Every row gives one point. To make a cloud, some directions were put in groups of two or more. Within a group, all points are equally far from the middle, so they leave a hole (a ring in 2 directions, a hollow ball in 3). The other directions are filled evenly. Then the cloud was stretched, turned, moved and blurred a little. Count the holes, and give their numbers of directions, smallest first.

Cloud, 20 rows:
[[ 42  14   4]
 [-53  43  38]
 [ -8  -8 -24]
 [  7 -29 -35]
 [ 15  44  17]
 [  2 -46   3]
 [-72   9   4]
 [-18 -26 -26]
 [-36  23  -7]
 [ 16   7  -7]
 [-21  43   7]
 [ 41  20  23]
 [-44  27  39]
 [ 15 -37 -27]
 [  1  45  14]
 [ 21 -28  -1]
 [-19  -6 -11]
 [-25 -19  10]
 [ 29 -40 -17]
 [-42 -20 -21]]
Holes: 0

Cloud, 27 rows:
[[ 33 -21  -2 -47]
 [ 18 -31  21  -9]
 [ 32   6  10  13]
 [  9  16   6  41]
 [ -2 -25  45 -50]
 [-10  23 -51 -31]
 [ 42   0  -6  10]
 [-23   4 -42 -27]
 [ 32  33 -12 -24]
 [-55   2  24 -10]
 [-40   3 -11  -4]
 [ 31 -30  -4 -13]
 [  9  -4  42  67]
 [ -6  27   0  18]
 [ -8  21  40  39]
 [-22  -8 -57   5]
 [  4 -51 -19  13]
 [-42  -8  -2 -21]
 [-26 -40  -7   1]
 [-42   5   0  13]
 [ -7 -34 -64 -16]
 [-35   0 -22  30]
 [-36  -7   1 -52]
 [ 11 -44 -22 -12]
 [-37 -19 -14  -8]
 [ 12 -22  49  52]
 [ 34  -9  20 -38]]
Holes: 1 (2)

Cloud, 51 rows:
[[ 42   3  52  -5 -10  24]
 [ 34 -17  23  19 -48 -26]
 [ 43  42 -17   6  -5 -14]
 [ 39  31  13   7  31  -5]
 [ 16 -43 -20  -1   2  36]
 [ 12  -5  -7 -45 -29  50]
 [ 41   7  22  52  12  39]
 [ 22 -16  42  12 -38 -26]
 [ 19  -1 -15  19  51 -10]
 [  3  26  -9 -54   3  25]
 [  8  37   6  24 -42  22]
 [  0  -1 -33  -2  37 -24]
 [  0  -2  16  17 -26  65]
 [ 12  38  48   6  16   5]
 [  4  -9 -31 -30 -43  16]
 [ 61  27 -10  12  -9  -9]
 [ 30  21  -6  -1 -32  64]
 [  4 -22 -34  45   7 -26]
 [ 65   4   0   6 -12 -10]
 [ 15 -54  -7  10   3   1]
 [  2 -27  19  15  12 -34]
 [  0   2  -9  13 -25 -39]
 [ 39  28  24  13 -51  -5]
 [ 38  47   1 -20 -23   3]
 [  8 -20 -27  16  14 -43]
 [ 11  50  -3  -7   8  64]
 [  4  38  45  24 -13  50]
 [ 13  25 -30  -8  36  56]
 [ -8  39 -17  -4  11 -10]
 [-23 -35 -19 -16  11  15]
 [ 31  13  23  11  38  38]
 [ 31  57   6 -16  -8  11]
 [-31 -24  -6  18  25  21]
 [ 31  15  31  16  24  55]
 [  5 -21 -38  15  32  42]
 [ 18 -50 -25 -12 -18   3]
 [ 36  13 -38  34  29 -11]
 [ 14 -11   8 -57 -25  27]
 [ 44  12   1 -21 -16  59]
 [ 33  29  16  16   5 -34]
 [ 26 -11   7 -26 -49  42]
 [-28  28  12  18   7  11]
 [ 29 -31  38  34 -22  -9]
 [ 28  58  17  18  17  44]
 [ 17 -37  25  23   6  31]
 [-21 -13 -33 -18 -14  30]
 [ 16  45  36  -8 -35  38]
 [ 24  45 -25  38  -4  -2]
 [ -1  -7  -4 -39  -4  59]
 [ 41  44  41  30 -19  10]
 [ 32  -1 -30 -45 -24  29]]
Holes: 1 (6)

Cloud, 107 rows:
[[ 15  -7  -2  11 -43 -48 -38 -14  41]
 [-39 -23   4   0  16  51 -24   7  -4]
 [-17  -5  55 -37  -8  12   3 -49   7]
 [ 22 -28  40 -28  17  -6 -42 -28   1]
 [  6  10 -12  12 -15  77  21 -29 -10]
 [-44  40  -7   5   7  -2   6 -52   5]
 [  4   0  15  11  38  28  15 -24 -81]
 [-55  25  13  57  -6  42 -29 -23 -22]
 [-36 -13 -10  38  -3  23   4  25   2]
 [  1  -5  24 -18   6  65  24 -60 -48]
 [ 31  19  -2 -32  35  28  22  -5  31]
 [-20  30 -10 -26 -18  31   0  17 -51]
 [-67  -2   4  17   2  16 -49 -20 -17]
 [-21 -10 -26  26   9  42  -9 -39  25]
 [  6  51   0   1  14   1   9 -27  32]
 [-12   1  12   9  33  -3  32  10 -66]
 [ 30  -8  30 -12 -40  10  33 -28 -61]
 [ 14 -22 -16 -15  16 -37  30  12 -10]
 [ 40 -11 -47 -17   8  59   8  -3 -23]
 [-44  18  31   0  41  64  31 -25 -16]
 [ -3  40  28  17  36  20  39   1 -38]
 [-61  50  24  34  25  58 -10 -55 -20]
 [ 44  -9  23 -10 -30  21  21  16 -49]
 [ -4   2  19  40 -10 -16 -75 -23  41]
 [ -8  18  -8   8  10 -27 -19 -18  61]
 [ 32  28 -19   3 -32 -29  11 -23  41]
 [-20  -7   1 -30  -7 -20  22 -49 -21]
 [ 50  28  23  17  24  39  17 -33   0]
 [-33  11  21   7  -1  63 -28 -28 -59]
 [ 58 -34  35 -25  -8   2  -5  -2  -5]
 [-43  29  18  -4  12  31   8 -38  34]
 [ 23  34  -7  13 -36 -28  24  25  42]
 [-80  30  28  14  11   4 -23 -30 -22]
 [-40  29  19  39 -34  13 -41 -10 -11]
 [ 63 -26   7  35 -18 -20   5  16   4]
 [ 14  -2 -18  23 -17  -6   8 -35  54]
 [  9   0 -11 -29 -24  -6  38 -47 -37]
 [ 14 -10  27  31  -7 -37 -26 -49  36]
 [-38  54   7  12 -24  12   8 -32 -14]
 [ -9 -15  -2  30 -16  48 -29  11  20]
 [ 38  14 -34   2  -5  36 -13  35 -18]
 [  7  28  16  49  27  51 -10  10 -32]
 [ -1  -6  18 -15 -36  23   9  11  40]
 [ 37  28  -1  25  -3   1   1 -42  23]
 [-41  14 -10  15 -16  23 -19  30  42]
 [ 19 -19  27   1  28 -36  34  -3  -2]
 [  3  28  -4  25 -39   2  -6  21  53]
 [-13  14 -41  16  37  -1   2   9   7]
 [-10  -3  -1  21 -25  49  -1  28   0]
 [-17  20  23  21  37  24 -28  20  30]
 [ 27 -15 -14  -5 -14 -34   3  53   4]
 [ 70 -25  24 -34 -29  -8  55  -6 -18]
 [-26  23 -26  50 -11 -19 -30   2 -23]
 [ 28 -41   5 -22  -7  15  36  -9  36]
 [ -2  29  -8   6  35 -12  22 -25   5]
 [  0  46  17 -11  -2   4  -1 -54 -15]
 [ 21 -24 -13 -19 -24  18  22  -2  61]
 [ 13  61 -17  18  23  63  22  -9  -5]
 [ -7  11 -23  44  41  31 -22   8 -11]
 [ 24 -49  18  11   3  32   5  -2 -40]
 [ 36  25   1 -20  -7  45  -1 -15 -48]
 [ 25   4 -10  51 -12 -16  -7 -37   0]
 [  9  13  23  44  26  43   6  15 -51]
 [ -2 -35 -16 -12  -2  24  53 -22   5]
 [ 10  -4  44   7  20  23  30 -36  32]
 [ -3  15 -16  -1  28  13  -8  -7  68]
 [  1 -23   3 -18   6  46  51 -40 -48]
 [-19 -14  23 -43  -9   6  33 -44  -7]
 [  0  17  -8  -1 -55  -8 -23 -10  61]
 [ 31  -9  25  -6 -18  33  55 -24  16]
 [-36  24  33  32  -1  36  25  12 -11]
 [  4   7  -6  25 -41  -9  -5 -49 -18]
 [ 62  -3  23 -17 -15  14   6  14 -14]
 [ 35 -23   4 -37 -23 -56  16  -1   9]
 [ 39  13 -24 -51 -15  14   1 -34   2]
 [ 15 -10   9   1 -44  36  22 -39   4]
 [  8 -35  34 -37 -26 -19   4  19  -7]
 [ 22  24  36 -28   2  -4  22 -41 -33]
 [  0  -6 -26  -4 -26 -16 -59   2   9]
 [ 16 -58  -6  -5 -15  21  26 -14  -5]
 [  1  -6  -6  -9 -23 -55 -36  11  25]
 [  9  25   4  45  12  19 -33 -62   7]
 [-26   4  -1 -14 -12  43  50 -45 -29]
 [-33  26   3  67 -21  18 -17 -11 -14]
 [-32  30   4 -29  14  49 -16  11 -50]
 [ 37 -34   4  -2 -64   8  37  12  24]
 [ 15  29  14  14   3  30  68   3 -19]
 [ 24  12  36  14 -32 -42   7 -45  17]
 [-44  15 -33  50 -23  27 -30   3   8]
 [ 32  42 -18  29 -23  15  29  27   0]
 [ 13  -9  10  14  42 -17   1 -22  11]
 [-21   2 -20  -3 -36  32  38 -30 -49]
 [ 24 -33  26 -42 -47 -34  14  14   0]
 [ -7   0 -36  21  18  78   5 -23  -3]
 [-54  31  -1  32  -2  62 -43   5   9]
 [ 25 -52  15 -29 -10   8  51 -32 -20]
 [ 55 -16 -15 -41 -31 -22  27  42  19]
 [-20  42  26  22  24  -1  23 -10   7]
 [  3 -12 -28  47   7 -29   0   1  10]
 [ -5  24  -6  52 -16 -21 -32  29   6]
 [ 15   2 -16  -9 -19 -63  -3  34  30]
 [ 13  24  -2  18  20  52  40   9 -58]
 [-11  13   5 -22 -46   2  36 -31  22]
 [-24  53  49  27  -1  -8  -2 -36 -28]
 [ 29  33  -7  46 -12   6 -20 -17 -14]
 [-22  11  11  56 -33  22  -8 -37 -22]
 [ 47 -25 -32 -12  -1  50  24  -8 -18]]
Holes: 2 (3, 4)
